Rows are points. Each table stands for the endless flat space through its points: a line for two points, a plane for three, and so on. Write the one point that lies in both, or say that there is none.
(in the rows, 128 means zero)

First:
[[138 176 119 161]
 [150 136  87 125]]
Second (2 x 4):
[[134 165 101 133]
 [164 138 107 163]]
They share: [144 156 103 143]

First:
[[123 126 181  75 119 120 101 171 135]
 [149 138 161 105 153 104 113 133  83]
 [137 118 201  65 113 108 121 165 119]]
Second (3 x 9):
[[125 127 137 150 110 137  68 188 113]
 [127 143 146 112 140 129  66 181 108]
 [126 132 143 134 122 131  70 182 113]]
They share: no point

First (2 x 12):
[[168 108 151  95 118  77  97 115 128 142 121 161]
 [156  84 187 113  88 131 133  61 128 178  67 119]]
Second (4 x 12):
[[167  95 198  95 112  93  94  95 102 130 106 150]
 [168  84 174 110  73  72 149 122  93 170  91 179]
 [152 116 189 116  91  78  82 110  69 154 109 168]
 [147 125 178 119 114 105  74  73 114 158 116 126]]
They share: no point

First (2 x 20):
[[142 167 115 156 145 137 110 110 128  95 108 140 151 101 101 122 144  91
   90 170]
 [131 171 104 163 136 136 110 107 117  91 107 144 144 111  97 120 142  90
   91 173]]
Second (4 x 20):
[[156 158 120 155 141 120 123 125 138  87 119 122 149 104 100 115 157  80
   75 176]
 [160 168  86 151 137  92 143 157 150  91 127  88 129  96  74 109 161  76
   47 210]
 [184 159 154  95 202 137  75 107 134 133 126 109 169  57 123  88 119 136
  102 192]
 [125 151 112 210  91 127 154 117 132  47 102 159 139 148  93 145 189  36
   70 136]]
They share: no point

First, 3 rows:
[[137 125 105 155 121 102 114 151  97 172 172 129 132 147 108 137 121 109
  102 118 145 120 135 102]
 [129  97  45 131  57  42  86  79  77 156 144 141 200 103 164 133  97 117
   42 138  69 100 147  58]
 [136 129 128 170 142 123 129 179  99 174 186 124 107 164  89 129 138 113
  126 113 174 119 128 113]]
Second:
[[147 125  74 129 133  92  98 134 108 174 156 128 149 152 107 137 114 102
  110 102 114 125 134  84]
 [106 105 127 149  72  85 115 173  73 141 170 135 143 106 126 146  98  93
   66 126 156 127 147 126]
 [146 121  81 169  92  69  87 113 101 189 148 115 173 132 136 146 136 129
   94 114 108  93 133  78]]
They share: no point

First (3 x 24):
[[122 106 114 156 120 163  73 104 107 107 151  88 151 120 162 127  98 128
  168 114 102 170 130 154]
 [140  86 113 169 108 137  86  90 139  98 138  94 153 135 135 158 116 144
  160 125 134 181 135 167]
 [137  88 120 168  99 136  91  86 134 104 148  94 163 135 144 151 119 155
  153 117 135 173 142 169]]
Second (2 x 24):
[[127 106 120 157  97 138  91  87 117 111 155  99 161 140 155 140 113 156
  147 103 115 162 150 171]
 [133  76 135 175  97 156  88  90 126 111 167  78 185 110 167 128 119 159
  159 118 145 168 135 156]]
They share: [129  96 125 163  97 144  90  88 120 111 159  92 169 130 159 136 115 157
 151 108 125 164 145 166]

First, 4 rows:
[[117 163 164 101 145 188 136 166 176 156 155 123 120 147 109 177  54 136
   49  90  78 157 174 138]
 [ 95 159 149 124 117 140 151 167 181 128 116 143 143 128 107 176 108 114
  102 103 103 106 154 138]
 [136 181 123 123 131 199 135 168 121 166 109 137 161 171 165 154 102 103
   71 122 126 138 158 152]
 [ 89 163 166 103 135 165 131 179 189 131 135 136 115 144 104 182  72 121
   69 109 102 110 172 139]]
Second, 3 rows:
[[135 171 121 140 115 181 166 166 162 137 108 154 180 159 148 179 110  97
   88  84 109 147 150 141]
 [115 161 151 110 135 151 131 146 127 182 133 109 130 119 113 139 100 142
   88 124  89 132 155 146]
 [133 171 136 117 133 164 151 148 133 169 122 116 152 142 133 158 100 120
   81 117  89 146 156 153]]
They share: [127 167 133 128 123 169 152 158 148 155 118 136 160 143 134 163 106 115
  88 100 101 141 152 143]

First (2 x 24):
[[153 126 171 155 170 123 101 122 166 108 151 152 124  91 103  91 116 176
  108 116 106 109 125 102]
 [188 166 116 115 155 158 141 167 131 108 126 117 134  96 138  91 126 136
   83  91 116  74 170  82]]
Second:
[[119 124 158 116 120  75  66 118 208 119 131 196 119  58 140  99 171 163
   90 100 108  45 164  76]
 [188 154 140 126 150 127 101 163 142  84 147 111 144  85 116 116 113 163
   72  81 104 135 126  86]
 [152 119 147 121 160 124 106 123 166 104 128 166 124  92 122 103 140 178
   94 122 105  75 148  81]
 [128 139 164 146 144 108  99 121 190 137 140 178 113  73 131  69 147 145
  114 106 117  45 167  97]]
They share: [167 142 149 139 164 137 117 140 152 108 141 138 128  93 117  91 120 160
  98 106 110  95 143  94]

First (4 x 24):
[[152 130 112 110  88 166 106 122 176 118 127 130 181 157 101 126 113 119
  162 125 111  97 123 162]
 [148 110  85 122  77 160  95 113 196 125 144 153 201 150  97 117 108 134
  159 132  98  88 110 166]
 [153 171 185  76 107 160 124 140 142  78  94  78 147 167 140 139 113  94
  165  96 126 120 127 169]
 [167 157 157  78 123 196 104 126 138 104  92 100 143 181 112 125 123 104
  189 108 112  96 157 173]]
Second (4 x 24):
[[148 192 131  75 104 198 122 151 169 112  99  70 164 167 115 153 116 118
  131 127 156 141 111 129]
 [168 123 173 155  71 116 171 132 111 137 123 123 128 147  49 159 138  42
  188 129 138  95 191 149]
 [137 221 120  47 125 221 100 139 173 101  80  48 174 161 127 127 122 133
  117 108 151 152  91 104]
 [148 169 140 102 101 166 133 133 142 115  97  89 157 151  89 136 129  81
  147 109 147 117 141 122]]
They share: [154 164 144 106  92 166 140 144 148 120 107  92 153 159  91 154 123  87
 150 125 151 121 141 136]

First:
[[ 95 122 162 126 140 149 114 105 112  85 120 161 160 107 117  82 148 113
  122 154 169 138 174  93]
 [ 89 120 167 126 131 147 118  97 110  79 114 160 168 111 117  75 149 112
  116 158 175 144 178  84]]
Second:
[[123 109 141 118 174 145 137 113 143 117 132 188 158  93 110 108 133 105
  123 104 150 141 162  89]
 [ 90 168 161 146 127 176  58 155 102 104 158 148 155  50 101  83 175  99
  143 178 197 140 200 133]
 [150 119 136 137 164 150 139 137 132 130 159 199 188  71 117 100 138  92
  105 113 164 155 182  97]
 [112 135 150 135 152 160 103 133 122 112 145 173 160  75 111  96 152 102
  129 139 172 139 182 109]]
They share: no point

First, 5 rows:
[[173 118  98 127  98 134  74 137 123 131 136 111 106 124 157 181 134 128
  104 129 124 126 128 139]
 [119 163  89 172 119 163 141  97 164 155 133  96 106 138 141 174 102 113
  124 116  83 177  96 154]
 [149 187 101 124 110 150 109 120 172 143 103 135  85  89 104 164 112 152
  126 145 150 153 106 121]
 [151 176  90 128  89 168 106  97 179 168 152 107  70 129 143 185  98 111
  102 133 124 174 100 143]
 [209 169 107 122 107  75  57 167 178 123 139 156  92 108 119 146 174 183
   88 126 161 121 122 136]]
Second (5 x 24):
[[184 137 138 121 107 178 147 103 127 175  84 165  62 128  93 177 141 145
  155 125 108 141  93  96]
 [181 154 101 165  37  99  76 151 191 107 152 124  35  70 101 138 145 209
  114 153 107 114  99 126]
 [155 197  74 173  91  67  55 164 209  93 141  98  83  55 133 124 124 166
  100 157 151 129 114 161]
 [148 172  96 120 146 127  87 136 157 122 102 124 139 102 140 174 112 113
  102 151 168 141 139 161]
 [139 206  63 163 131 103  78 139 175 142 126  87  98  89 153 132 117 130
  122 110 150 168  93 132]]
They share: [160 158 100 130 108 137  95 130 153 136 118 126  97 106 126 168 126 145
 116 135 136 141 115 131]

First (2 x 24):
[[124 148 113 126 157  90  96 136 170 132 141 190 136 149 130 111 149 137
   68 149 128  91 114 152]
 [132 160 113 114 145 126  84 148 150 112 121 162 180 109 122  79 137 157
  100 109 108  95 158 168]]
Second, 4 rows:
[[ 99 124  75 127 125 117  57 180 180 166 130 159 168  83 101  84 144 165
  105 112  98  98 120 145]
 [144 173 149 110 181 105 109 117 144  74 130 146 164 161 128  92 107 150
   75 114 131  71 191 169]
 [146 174  95 115 118 141  89 152 139 130 116 222 183  92 147  79 194 139
  109 139  98 132 103 183]
 [149 165 161 119 171 101  95 103 156  81 108 184 146 138 140 108 136 140
   60 112 139  78 170 158]]
They share: [130 157 113 117 148 117  87 145 155 117 126 169 169 119 124  87 140 152
  92 119 113  94 147 164]

First (3 x 24):
[[146 120 110 142 104  73  88 155  99 133 118 115 163  94 135 127  96 107
   95 148 167 165 180  99]
 [137 141 140 123  82  79 107 154  99 154 103  78 165 120 105 137 118 109
  128 157 143 161 158 114]
 [124  78 104 150 128 111 122 109  85 133 142 107 171  44 141 167 114 115
   87 170 169 121 176 117]]
Second:
[[118 115 131 123 105  93 101 127  90 145 124  98 174  88 113 154 122 109
  117 174 139 140 163 127]
 [ 93 114 132 111  94  89  89 108  80 133 121 118 174  77 121 157 131 123
  111 202 121 134 153 133]
 [110 115 133 120 102  95  95 122  82 140 126 106 177  84 113 159 121 111
  117 185 133 142 157 133]]
They share: no point

First (3 x 24):
[[116 110 131  90 162  99 115 116 165 100 143 136 142  94 131  99 126 153
  113  92 133  96  96  85]
 [122 152 107 117 120  96 151  68 156 103 104 121 130 130 137 117 156 165
  122 128 127 105  93  82]
 [111 141 105 108 130 104 148  74 151 107 109 116 130 119 134 115 146 155
  125 119 134  96  94  88]]
Second, 2 rows:
[[106 124 134  81 123  81 142  72 136 133 125  88 113 101 114  97 154 133
  146 137 127 123  83 119]
 [107 125 127  87 130  89 140  78 142 124 124  99 120 103 120 101 148 139
  138 127 130 113  87 109]]
They share: [109 127 113  99 144 105 136  90 154 106 122 121 134 107 132 109 136 151
 122 107 136  93  95  89]

First, 5 rows:
[[150 106  83 114  66 108 102 110 134 157 176 167 135 110 129 127  88 144
  154 174 130 195 152 123]
 [135  56 137 144 114 164 101 146  60 142 111 140 111 110 101  85 121 163
  122 152  65 128 163 151]
 [134  69 160 135 101 122  88 132  67 158 148  97 126  99 112 104 120 143
  106 177  64 149 139 171]
 [ 89 130  92 143 168 140  88 104 114 138 130 154  54  83 120  70 100 162
  162 171  70 141 148  92]
 [137  32 101  68 141 123 123 122  99  80 161 192 101  85 143  71  60 147
  143 172  84 112 198 155]]
Second, 3 rows:
[[150  92  97 118  98 124 126 109  84 144 140 142 122  82  93  97  99 141
  136 174 108 175 170 136]
 [140  98 107 120  94 130 136  91  68 146 130 126 110  74  83  83  97 151
  126 172 120 161 188 154]
 [130  80 109 142 106 140  62 157 132 152 156 178 118 138 149 121 111 157
  156 158  68 159 122 108]]
They share: [135  89 108 131 100 135  99 124 100 149 143 152 114 106 116 102 104 154
 141 165  94 160 155 131]

First, 2 rows:
[[ 85 138 104 121 160 162 133 114 162 102 175 130 167 167  93 137 148 133
  157 155 134 101  98 107]
 [106 156  77 130 142 129 160 144 144  78 145 118 164 143 117 110 160 148
  181 167 140  80  65  95]]
Second (2 x 24):
[[ 54 120 121 129 148 135 176 129 136  77 160 132 142 129 117 133 134 104
  161 175 118 109  87 107]
 [114 180  55 105 148 183 116 111 184 113 160 132 196 189  87 133 158 158
  179 133 148  79  93 101]]
They share: no point

First, 2 rows:
[[118  69  98 156 125 178 108 126 138  92 136 147  64  96 176 134 168 165
  138 155 156  95 113 187]
 [111  78 107 150 135 170 109 125 129  92 140 141  74  93 167 131 158 162
  145 148 155 103 111 178]]
Second, 3 rows:
[[ 93  74 143 137 109 184  87 173 107  84 124 172  92 114 171 107 100 161
  195 164 154 114 106 164]
 [105 108 104 162 161 133 107 112  84  99 134 113 108  84 147  99 144 132
  160 117 168 124 119 175]
 [ 81  70 128 106 159 163 109 132 142  87 144 135  70  90 159 145 116 166
  152 133 146 116  87 141]]
They share: no point

First:
[[ 81 203 187 184 107  65 160 101 138 112 160 114 201 127 122 109 174 205
   82  83 164 146 149 171]
 [155 142 131 151 126 113 149 115 128 163 103 184 145  71 128  71 149 136
  132 130 158 178 169 162]
 [107 184 170 175 111  83 152 106 134 130 139 136 181 107 128  92 170 184
   96 100 161 160 154 174]]
Second (2 x 24):
[[117 181 150 141 112 104 167  80 117 165 102 161 158 105 108  74 137 151
  100 135 178 136 173 185]
 [120 174 151 146 113 103 162  87 120 158 110 164 163 102 114  78 144 154
  103 130 170 143 169 174]]
They share: no point

First:
[[132 140  89 186  91  88  78 124 151 131 159 161  62 136 115 120 120 166
  100 140  72 144 119 158]
 [128 143  96 115 109 112 137 158 140 134 190 123 140 189 191  94 133 153
  136 153  99 131 111 177]
 [ 98 130  60 138 101  87 104 119 111 174 182 146 129 169 173 106  96 110
  104 159 156 179  79 206]
 [146 164 130  88 145  67 130 175 117 124 148 106 169 179 189  86 214 160
  184  97  94  73 111 152]]
Second, 5 rows:
[[127 168 129 118 135  28  90 100 153 152 171 123  95 139 172 127 145 137
   77 163 105  85  99 203]
 [118  84  39 118 165  58  99 145 111 119 150 174  83 181 166  70 112 173
  143 157 165 130 111 209]
 [108 170 116 105  69 109 112 146 143 134 178 102 149 170 169  87 139 145
  173 129  24 151 119 134]
 [138 206 158 171 135  55 112 116 143 104 184 108 113 134 145  99 205 103
  119 183  84 121  77 164]
 [140 192 141 176 122  94 133 142 121 108 178 126 127 154 139  88 189 126
  134 160  78 147  88 141]]
They share: no point

First (4 x 24):
[[165 139 156 149  79 134 121 148 131 151 129 134 116  91 166 108  99 109
   90 168 144  87 160 114]
 [129 111 125 140  84  93 152  82 166 119 179 171  90  89 118  83 123 100
  116 146  94 122 166 119]
 [136 127 131 142  80 108 148 101 164 137 158 162  99  98 127  81 117 114
  111 144 102 123 167 120]
 [163 131 158 147 101 118 147 118 153 139 147 138 106  81 152 114  95 115
   84 152 124  91 150 138]]
Second (4 x 24):
[[160 102 144 182  83 123 153 118 183 141 119 175 120 154 157  41  66 139
  118 115  89  77 170 104]
 [172 134 168 136 109 125 147 126 149 139 137 127  90  96 151 107  92 123
   80 117 127  99 144 126]
 [157 161 164 105  87 101 167 107 152 170 155 129  97  54 150 136 107 138
   86 154 127 119 170 161]
 [176 132 164 137 116 140 134 124 156 130 124 131  95 105 144  92  93 113
   79 118 124  96 137 129]]
They share: no point

First, 3 rows:
[[174  94 152 117  87 148  83  92 135 122 160 130 166 105 136  98 111 143
  150 164  95  86 112 102]
 [144 121 146  90  93 124  71  98 120 107 178 106 145 105 154 113 129 131
  171 194  62 110 130  69]
 [206  80 156 131  81 178  73  86 153 140 154 124 184  89 130  82 113 159
  128 154 107  84  94 116]]
Second (3 x 24):
[[158 111 160 131  61 120  66  95 153 109 170 137 141 129 127  88 103 135
  158 180 117  81 113  64]
 [152  87 142 104  89 137 104 108 108 111 159 123 169 103 142 113  96 123
  162 166  79 100 123  97]
 [143 111 130 101  71 170 101  90 108  69 120 132 151  94 112  83 138 150
  168 175  82  46 153  79]]
They share: no point

First:
[[160 137 137  86 133 181 104 107 135 197 144 165 120 154 146 100  49  95
  142 113 187  82 158 199]
 [130 142  93 127 147 164  97 166 167 187  97 144 148 152  93 121 106 139
  139 103 142 114 144 162]
 [148 121 123 106 153 167  94 163 155 157 154 153 142 164  96 148  97 109
  166 145 169 102 138 159]]
Second (6 x 24):
[[185 142  79  71 199 172 151 191 153 190 153 160 116 116 118 146  59 102
  169 101 190  97 134 102]
 [138 115 126 124 138 152  79 146 173 170 147 158 123 147  84 116 106 111
  179 149 153  86 139 169]
 [197 155  86  78 144 200  87 139 187 144 177 168 116 160 135 130  98 158
  158 129 168  58 160 146]
 [ 72  78 183 184 140 105  98 158 129 208 113 122 139 156  24 104  98  31
  185 153 147 161 123 195]
 [123 101 104 125 144 121  72 168 163 209 140 159  96  72  78 119  86  92
  211 162 150  81 125 141]
 [116 110 141 120 175 159 120 163 129 187  96 147 147 161  78 165  57  71
  179 118 165 118 126 162]]
They share: no point

First:
[[117 102 121 111 163 156 120 188 124 100 143 141  98 159 117 175  83  79
  107 122 112 149 177  95]
 [ 77 126  89 119 159 148 132 156  88 104 163 165  86 139  97 155  95 103
  147 142 100 153 133 119]]
Second:
[[114 160  88 142 210 135 133 182 107  91 176 160  56 158  85 168 112  75
   96 160 122 188 153  59]
 [ 72 122  79  81 153 135 139 117 126  90 140 160  76 152  81 169  99 129
  147 137  99 102 117 149]
 [ 92 140 104 120 170 143 131 192  99  97 172 173  88 126 103 158  88  76
  123 123 123 174 159  86]
 [116 135  94 159 199 152 125 182  86 106 172 146  68 169  99 164 109  78
  108 171 103 194 154  69]
 [ 63 110  60 110 171 198  93 161  88 120 134 132 125 154 100 131 115  96
  131 153  93 140 154 102]]
They share: [ 87 120  97 117 160 150 129 164  97 103 158 159  89 144 102 160  92  97
 137 137 103 152 144 113]

First:
[[113  84 111 137 171 105 139  88  98 105 115 150 111 104 130 167 115  82
  125 131 146  99 122 163]
 [ 87 110 179 131 112  95  95 101 100  87  48 173 167 134 112 112  93 136
   95 181 207  78 151 168]
 [106 122 143 136 167 110  97  91  80  66 101 172 108 142 120 173  99  72
  111 138 159 126 148 150]
 [132  42  63 118 193 120 189  87 120 132 147 134 106  70 144 171 127  72
  135 112 119  78  98 154]]
Second, 2 rows:
[[121  97 149 156 171 125 129  86 135  77 134 129  90 120 128 130 146  69
  127 120 123  96 110 164]
 [113  87 127 134 165 117 131  88 115  91 120 145 106 118 124 144 124  87
  117 136 143  96 118 158]]
They share: no point

First (3 x 24):
[[ 97 139 133 108 107 149 115 174 147 171 178 182 129 145 138 143 104 141
   70 141 169 161  89 135]
 [103 144 110 126 104 160 128 166 130 164 177 201 151 147 130 151  90 142
   42 128 156 187  99 138]
 [ 93 124 180  72 112 116  84 182 182 174 173 139  75 135 154 117 142 148
  136 172 190 103  79 136]]
Second:
[[ 64 152 163 110  73 116  90 191 134 184 139 179 107 104 168  92 108 161
  114 194 185 148 131  98]
 [120 112 178  53  78 132  86 127 159 152 179 186  89 153 175 140 158 148
  104 115 154 100  64 145]
 [ 79 173 158 135  96 149  92 215 136 157 112 171 129  82 134 103  90 158
  101 219 208 175 124 116]
 [168 124 165  84 135 186  96 147 170 110 171 163 107 138 114 170 148 127
   78 130 179 130  25 200]
 [ 89 117 185  72  61 103  84 147 147 195 186 194  81 141 199 103 142 147
  117 136 155  97  89 117]]
They share: no point

First (5 x 24):
[[128 141 116 135 145 124 139 178 122 160 120 170 105 139 196 111 134 146
  103 181 140 166 145 112]
 [113 171  93 153 128 160 137 129 130 135 118 131 111 119 155 139 117 103
  142 152 148 156 114  99]
 [133 105 103 123 142 110 165 115 128 141 176 213 135 131 165 123  89  89
  130 190 142 102  90 109]
 [143 127 120 101 147 161 132 134 170 139 133 165 113 112 174  93 108 124
  113 195 127 115 147 101]
 [126 124 105 103 115 182 142  74 178 130 157 166 123  77 135 116  63  82
  151 166 120  81 119  80]]
Second:
[[106 149 103  94 110 150 140 130 179 162 149 145 110 125 167 106 109 116
  126 171 111  98 164  87]
 [ 96 151 144 115 138 182 120 115 155 139 146 151 119 114 127  77  65 134
  119 161 141 107 155 121]
 [137 122 141 142 148 186 124 118 126 128 118 181 112  72 148 101  66 133
  123 163 148 152 123 109]]
They share: [125 134 114 115 124 162 136 127 156 149 133 163 109  99 166 110  96 121
 126 169 124 125 144  91]

First (6 x 24):
[[168 128 111  78 158 174  44 218 137 152 120 132 161 142 182 199 176 137
   58 164  89 148  88 117]
 [118 108  96  62 100 192  88 223 181 151  87  93 217 107 152 101 171 146
  138 151 138 134 122 205]
 [ 91 103  80 100 160 179  66 190 180 108  90 151 190  70 175 112 161 116
  150 205 108 123 145 188]
 [152 109 117  53 133 182  76 223 162 134  85 126 195 119 171 143 167 125
  110 144 125 127  99 162]
 [ 71 112  76  85 103 164  84 181 168 118  72 115 194  57 135  79 180 139
  169 175 113 145 139 209]
 [ 75 115  75  90  84 171  98 177 168 135  83  94 192  81 133  92 180 159
  158 142 111 169 139 196]]
Second (3 x 24):
[[ 87  97 120  75 122 158  90 160 115  67 104 149 192 120 172 173 146 170
  165 158  67 187 128 129]
 [ 95 110  97  93 137 177  83 167 148 103  87 143 162  94 158 145 164 137
  133 140  85 176 132 149]
 [ 87 116 103  89 155 219  65 177 146 111  73 147 134  82 130 137 168 123
  109 128  81 198 140 173]]
They share: [100 111  89  99 134 166  88 165 157 109  88 140 165  92 165 141 167 134
 134 140  91 165 130 145]
